Each row of a before or after table is a point. The points were changed in one or more steps. Then noise was added and the rows were shuffled. The steps act on columns, c1 being the first. Name the steps. A step turns or swaps two columns, mirrors them in a line or flattens them onto one, adds a multiple of one to another, or multiplies or shifts one. Angles are multiples of 10 degrees, from the lower column toward the higher: turns from -170 to 170, lines from 10 to 170 but not 90. Use the fewest steps. Two steps may share a column if one is a turn and the other turns, adds or multiplies; they go together, in the order done. Otherwise the lowest column goes first.

Before (12 x 2):
[[ 46 -10]
 [-13 -36]
 [ -6  -8]
 [  1  -3]
 [  5  16]
 [ 26  27]
 [-13  22]
 [ 71  18]
 [-37   7]
 [ -3 -30]
 [ 40  28]
 [  9  22]]
After (12 x 2):
[[-43  22]
 [ 42  17]
 [-66   5]
 [-33  -4]
 [ 16 -12]
 [-41 -40]
 [-19  26]
 [-25  17]
 [-33 -27]
 [ -1  28]
 [ 12  26]
 [-34  -7]]
Steps: shift c1 by -30

Before (10 x 6):
[[ 51   7 -24  -5  -9  52]
 [-38  -6 -26 -14  29 -22]
 [-55  -6  14 -29  23  -5]
 [  9  23   3  15 -26  13]
 [  3 -18 -14  32 -36  19]
 [-21 -20  -8  15 -11  10]
 [ -4 -10  12  12  21 -18]
 [-15   4 -53 -65   6 -19]
 [ 39  17 -55 -13 -22  66]
 [ -6 -38  13  -9  -7 -24]]
After, 10 rows:
[[  5  -5  54  24 -29  55]
 [-23 -38  54  -7  -9  14]
 [ 17 -18  34 -10  16  21]
 [ 41   8  16  -8  -6 -55]
 [ 20 -18  29 -37  34  -7]
 [ 12  24  43 -25  14 -14]
 [ 57  17 -15 -21  -7 -50]
 [-19   3 -14   9 -66  20]
 [-15  -5  12  30 -19  40]
 [-16  -9  52  20  10   3]]
Steps: turn c1 and c6 by -100 degrees; shift c3 by 40; swap c4 and c5

Before:
[[  9 -21  13  -5 -12 -18  12   3 -35   2 -13  14]
 [-10 -34  -4 -17  95  11 -17 -52   0  10  23 -23]
 [ -4 -32  10   4 -17 -17   0 -11   4   3  38   1]
 [ -3  22  -9 -17 -14  -5   7 -39 -14  -3   0 -13]
 [ 27  13   1 -20  19  -9   6 -11  14  14  10 -14]
 [-21  15   8  -5   0 -22  -5 -13   6  20   4 -44]
 [  7  20 -14  76 -21   0  13 -16  14   0  -6   8]
 [-11  -4 -20   0   9 -20   9   3 -65   9  -3   7]
 [ 25 -23 -35 -17   7  39  -7  -7 -35  18  17  -4]
 [-14 -42  19  -5 -13   5 -46  -6  12  18  -2 -21]
 [  7  25   7   2  10  17   5  -5   4  -7  24   4]
 [ 13  27  -3 -15 -13 -22 -14  -9   8  14  18  13]
 [-38  13 -66  -8 -14  12  13  -4  15  -6   1  -8]
 [  2  13  13  -5   1  19   1 -12   5  61  -5  -1]]
After (14 x 12):
[[ 10 -21   8  -4 -12 -18   0  -1 -35   2  -1  15]
 [-35  13 -62  -7 -15  11   7  16  15  -6   6  -8]
 [ 19 -22 -41 -17   8  39   6 -19 -34  18   7  -4]
 [  7  28   5 -15 -13 -22   3 -15   8  13   3  13]
 [-15 -43   6  -5 -14   6 -21   2  12  18 -24 -22]
 [-35 -33 -14 -18  95  10   4 -39   0   9   4 -23]
 [-25  16  12  -5   0 -22   0  -1   7  20   1 -43]
 [  4  25  14   2  10  17  13  -7   3  -6  18   4]
 [ -3  14  17  -6   1  19  -2 -11   5  62  -3  -1]
 [ -1  20  -7  76 -20   1   2 -18  14   1   3   7]
 [-22  22  -2 -17 -15  -4   3 -31 -14  -3   3 -12]
 [ -9 -31   0   5 -17 -17  19  -8   3   3  23   1]
 [ 18  13   4 -19  20 -10   7 -23  14  13   9 -14]
 [ -8  -5 -21  -1   9 -21   4   8 -65   9   2   6]]
Steps: turn c1 and c8 by -30 degrees; add 0.3 times c2 to c3; flatten c7 and c11 onto the line at 50 degrees

Before (14 x 24):
[[-19 -18  34  44 -40  24 -38 -18  -6 -21  41  47 -45  -5  81 -26  10  32
    6  18  10   5 -14  24]
 [ 49 -45   7  -7 -12   4   2   9 -23 -19 -25  -8  16  37 -21   7   6  50
  -14  -8 -30 -19  27 -21]
 [ 62   6 -21  22  12  -5  16  17 -42   0  -4  41  25 -21 -22  16  -2  14
  -24 -24 -34  -3  36  17]
 [ 44 -15 -26  -3 -32  -1  19  -2 -57   1 -47  17   4  15 -33  30  36  54
  -44 -54 -27  13  -1 -33]
 [ -3  -4  -5  15   7  25 -53 -20  -1 -24   3  27 -42  15  34  -4 -39  45
    7 -21   5 -15 -53 -33]
 [ -9 -22   8   3 -75 -28  -8   7 -41 -24 -38  25  38   8 -21   5 -10  -5
  -24   7 -28 -36   2 -30]
 [  6   8 -21   4  -2   0  -1   7 -31  17   4  -7  41  26  -6  39  27  25
  -33 -39 -50 -27  23 -20]
 [ -6 -34   9  15 -24  38 -46 -61  48 -11  40  39 -20 -21  35 -10 -11  18
    1  -6  -5  19 -29   6]
 [ 26   8 -23  -6 -29  -1  10  27 -24 -54 -51 -30  20   4 -29  35  33  12
  -32  -2 -17  -9   1 -34]
 [ -3 -36 -13  26 -32   6 -26  -9   2  16   2  -7 -29 -16  38   1 -17  24
   39 -15 -11   0 -33  11]
 [ 16 -21 -16   8 -56  12  23 -18 -36 -39 -29  36  26  13  -5  27  35   1
   13   9 -21 -74  -2  -8]
 [-11 -64  22  46 -30  -7 -10 -22   7 -27  42  41 -31 -42  55 -29   8 -10
  -28 -20  18 -59  -9  29]
 [-24 -32  64  14 -20  14  -1 -26 -15 -24  40  27 -27 -37  25  -2  -2  14
   15   2 -16 -24 -46   9]
 [ 21   3  16  -2  -6   3 -33 -39   9  -2 -34  11 -54   1  43  17  -9  26
   -7 -22 -45   0  -2 -13]]
After, 14 rows:
[[ -8 -36  11  19 -25  11 -50 -63  45  12  38  -1 -20 -18  32 -10  -8  19
    2  -4  -6  18 -29   6]
 [ -3   6 -23  22  12   0  16  22 -37   0  -3  -1  27 -25 -17  15  63  15
  -27 -25 -33  -7  37  14]
 [-38  -5  -5  15   5  -2 -50 -17   1  -2   2   0 -39  15  30  -4  -3  43
    8 -20   4 -13 -55 -34]
 [-18 -37 -15  24 -32   7 -27 -10  -3  12   3   2 -27 -17  40   4  -3  23
   37 -15  -9   2 -32  12]
 [-10   3  17  -5  -5   2 -35 -40   7   1 -33  -1 -52   2  42  16  22  25
   -6 -21 -43   2  -2 -10]
 [ 36   8 -21  -4 -31 -28  12  26 -22 -31 -51  -1  18   3 -30  37  24  10
  -31  -3 -17  -9   1 -34]
 [  9 -22  33  48 -41  -1 -38 -17  -9  -4  37   0 -42  -3  79 -25 -19  30
    2  18   9   5 -14  25]
 [ 34 -14 -24  -6 -33  -2  19  -1 -61  -4 -47  -1   7  18 -31  28  41  52
  -47 -55 -30  15  -2 -36]
 [  7 -42   9  -7  -7  -6   5  10 -24 -10 -25  -1  19  40 -22   7  51  49
  -10  -4 -31 -19  28 -20]
 [-11 -21   8   2 -74 -21 -10   6 -41 -27 -35  -2  39   5 -17   5 -10  -9
  -22   5 -29 -36   1 -31]
 [ 30   7 -24   3   2  10   0   5 -29  10   2   0  42  24  -6  36   6  27
  -36 -42 -55 -31  24 -18]
 [ -2 -32  66  16 -20  -6   0 -21 -16 -10  40   2 -24 -38  25  -1 -25  12
   16   3 -19 -24 -43   8]
 [ 33 -23 -18   8 -55 -15  23 -16 -35 -14 -27  -2  26  13  -3  24  15   1
   10   8 -22 -73   0  -7]
 [  9 -63  18  45 -28 -19  -9 -27  10 -20  40   0 -28 -37  55 -27  -9 -13
  -29 -23  16 -57  -7  26]]
Steps: swap c1 and c17; flatten c6 and c10 onto the line at 50 degrees; multiply c12 by 0

Before, 10 rows:
[[  2   5  -3   1  -1 -54  -5 -15  34 -22  47   0 -12 -11  25  25   8 -14
  -67   8 -25  30  13 -16 -37  -7  23  -2  -7  11  11  -2 -19  -2  -1 -28
   10   1   3 -26  25   5 -21 -29 -15  62 -12 -14  -6  13  -3   4  28  26
   -2  38  13   7  -9  27  10  -4   6  20]
 [  4 -11   7  29  -3  -4 -11   6  14  30 -24  23   7 -11 -53  -1   6  95
    4   1 -12 -16  -1 -14 -15   0  14   4  -9   2   5   0  -8  21 -34  15
    3  13  13   0 -16 -18 -40 -35   7  11   9   8  10  -9 -14 -42 -37 -92
    9 -23 -10 -47  -8  -9 -30  -6 -25 -10]
 [  2   0   3 -87  12   0 -12 -19  19  33 -27   9  13  14  17 -76  12  -5
    3   7 -33 -16   8  -3   1  -8  13  -6   6  -8   7  16  15   0  -3  38
    4   9 -21  21  -2  -7 -14  20 -17  14  21   4  -3  -5  45   2  12  25
    5   5  -3  27  -8  -8 -32 -23  40  19]
 [  7  -5  12   8  -3  -1  -8  -2  34  27   0  42 -14 -10  23 -18  19  -9
   -2  -8  -5  -6  -4 -14  -2  -7  16   7 -12  11   1  11   3  18 -21 -21
   -7 -28  22  20  18 -22  23 -29  41  11 -16   6  -3   7 -10 -84   6  17
   20 -22  12  27  -2  -9 -28  15 -23  -4]
 [  6 -22   8 -43  -3 -31  11  -3  30  35   3   6 -16  15  27  23  16   5
  -14   0  -6 -16   7  -7  22  -1 -56  16   7  11   5  -6  13   6  13   7
   -9  12  21  18 -16  -6   4 -15   2  18  44 -30  -4 -11 -19  -3  21  34
   14  16  -5 -44  -7  14  -2   1  -4 -32]
 [ 11   5   8  34 -13 -15  -7  -4   2  29 -20  -5   0  -6  29  24 -35   2
  -11 -44   7  12  17  -7  28  -4   7  14   2  18   1  -4   0 -16   5  19
  -13   4  17   6 -12  -3  16  71  22 -13  -7  -3   7  -6   5  -9  32  17
  -18 -17  11   1   1  -6 -10 -17 -13  13]
 [  0 -22 -18 -17 -12  -7  24  -9   9  30  23   0  19 -11 -18  12   2   0
  -28  -6  -4 -11 -32  -8   9  11  16  -3 -29 -43 -52  10  13   2  -3 -29
  -13 -24  22  16 -10  20   2 -13 -12 -15 -20 -13  10  -3  10   4  29 -17
    3   7  10 -52   5  -4  23 -13  10 -24]
 [  3  22  -5  35  11  -7 -10 -10  10 -31 -34  -9  -8  28  12 -16 -18   9
   -3  -6  -6   2  -5  -2  23  39  13   3   4  -6 -15   4  12  14 -38 -18
  -12  12  -7   9   2 -11 -37 -24 -16 -11  46   3 -20  -4 -11   4  28 -33
   12 -17   1 -27 -10   3 -16 -23 -24  18]
 [  8 -17 -57  25 -32   1  16 -10 -10  12 -34   2 -18  -7  25  25  -7  -9
    0 -10   5  14 -78 -18  -9   1  12  29 -11 -17 -17   9  14  20  12 -24
   49  12  -6   8 -12 -25  -6 -26 -17   2 -10 -19  -5   4 -13 -14  19  35
  -44 -22  -1  15 -10 -11  20  10  10  11]
 [ 43   0 -25 -20 -31  -1  11 -15  28   3   0  -2  -4  11  17  -8  19  -1
   -9 -27 -12   0 -62 -18   5  60 -39  -2 -16  15   1   2  -7  -3  12 -29
   -3   0  22 -36 -15 -13 -12 -24 -11 -11 -18   5 -19   9   6   4   6  -6
   22 -27  11  25   5   6 -20  -6 -24  20]]
After, 10 rows:
[[  6  -7  16   9  -4  -3  -8  -2  33  27  -2  43 -15  -9  22 -19  21  -9
   -2  -8  -3  -5   9 -59   0  -9  15   8 -12  10   1  10   4  18 -22 -20
   -9 -30  24  21  16 -23  22 -30  45  11 -18   7  -6   5 -10 -59   5  18
   21 -22  13  27  -3  -8 -29  16 -24  -4]
 [  2   6  -4   3   0 -53  -5 -15  33 -20  46  -1 -13 -11  27  23   8 -15
  -64   5 -13  33  -7 -10 -37 -10  23  -1  -8  13  11  -1 -17  -3  -3 -29
   12   2  10 -29  26   6 -22 -29 -14  62 -13 -12  -4  12  -1  13  29  27
   -2  37  12   6  -9  27  13  -3   6  19]
 [ 11   5   8  33 -15 -16  -7  -3   1  29 -19  -3  -2  -6  28  23 -35   3
  -11 -44   4   9  18  -6  30  -3   7  12   1  18   1  -3  -1 -13   4  17
  -15   3  19  -6 -13  -2  16  71  23 -12  -8  -4   7  -6   5  -7  31  18
  -18 -15  12  -1   0  -8 -12 -16 -13  13]
 [  8 -15 -58  26 -33  -1  15  -9 -11  12 -35   2 -19  -5  24  24  -8 -10
    1 -12   1  13 -54 -25  -8   2  13  28 -12 -18 -15   9  15  21   9 -24
   49  13   0  55 -13 -24  -6 -26 -19   2 -14 -22  -4   4 -12   2  18  34
  -47 -22  -3  16 -12  -9  22  12  10  11]
 [  2 -22 -17 -20 -12  -7  23  -9   9  31  26  -3  21 -13 -17  12   1   0
  -27  -6  -2 -11 -15   3  10  12  16  -1 -29 -43 -53  12  12  -1  -4 -28
  -14 -23  24  30 -10  20   1 -13 -12 -13 -18 -13  13  -2  12   2  28 -17
    2   8  11 -51   5  -3  23 -15  11 -23]
 [  0  20  -6  34  10  -7 -11 -10  10 -32 -35  -9  -7  28  11 -15 -17   7
   -4  -8  -3   5   3   2  24  41  11   4   6  -7 -13   3  12  14 -38 -18
  -14  11  -7  11   3  -9 -38 -21 -16 -14  48   4 -20  -4 -10   4  31 -32
   13 -18   1 -26 -11   4 -15 -23 -24  16]
 [  6 -21   8 -43  -3 -30  12  -3  30  36   3   6 -17  15  25  22  15   6
  -15   0  -3 -18  17  -3  23  -2 -55  14   7  10   5  -7  14   5  13   8
   -9  13  22  10 -15  -5   4 -15  -1  18  44 -30  -3 -11 -21  -2  20  36
   14  16  -4 -45  -7  13  -2   3  -5 -32]
 [  2   0   5 -88  13   0 -12 -17  19  34 -27   9  13  15  17 -76  10  -7
    5   7 -14 -16  17  -6   1  -9  13  -5   7  -7  10  17  15   0  -2  37
    3   9 -19   9  -2  -9 -15  21 -16  16  21   5   0  -5  46   6  11  25
    4   6  -4  27  -9  -8 -33 -22  41  19]
 [  2 -11   9  30  -3  -3 -11   6  11  31 -24  24   8 -10 -53   0   7  96
    3  -2  -5 -16  -1 -34 -14   2  13   4  -9   4   5  -1  -9  22 -33  15
    4  12  19   2 -14 -17 -39 -36   9  11  11  11  10  -8 -14 -26 -38 -95
    9 -22 -10 -46  -7  -8 -30  -9 -27 -13]
 [ 44   2 -24 -17 -30  -4  10 -14  27   5   0  -3  -4  11  18 -10  20   0
   -8 -28  -5   2 -72  -6   4  61 -41  -2 -16  15   3   2  -8  -2  12 -30
   -3   0  25  12 -18 -13 -13 -25 -10 -10 -18   6 -17  10   8   9   8  -7
   23 -24  11  26   3   5 -21  -6 -23  21]]
Steps: multiply c21 by 0.4; turn c23 and c40 by -40 degrees; turn c24 and c39 by -20 degrees; turn c24 and c52 by -40 degrees
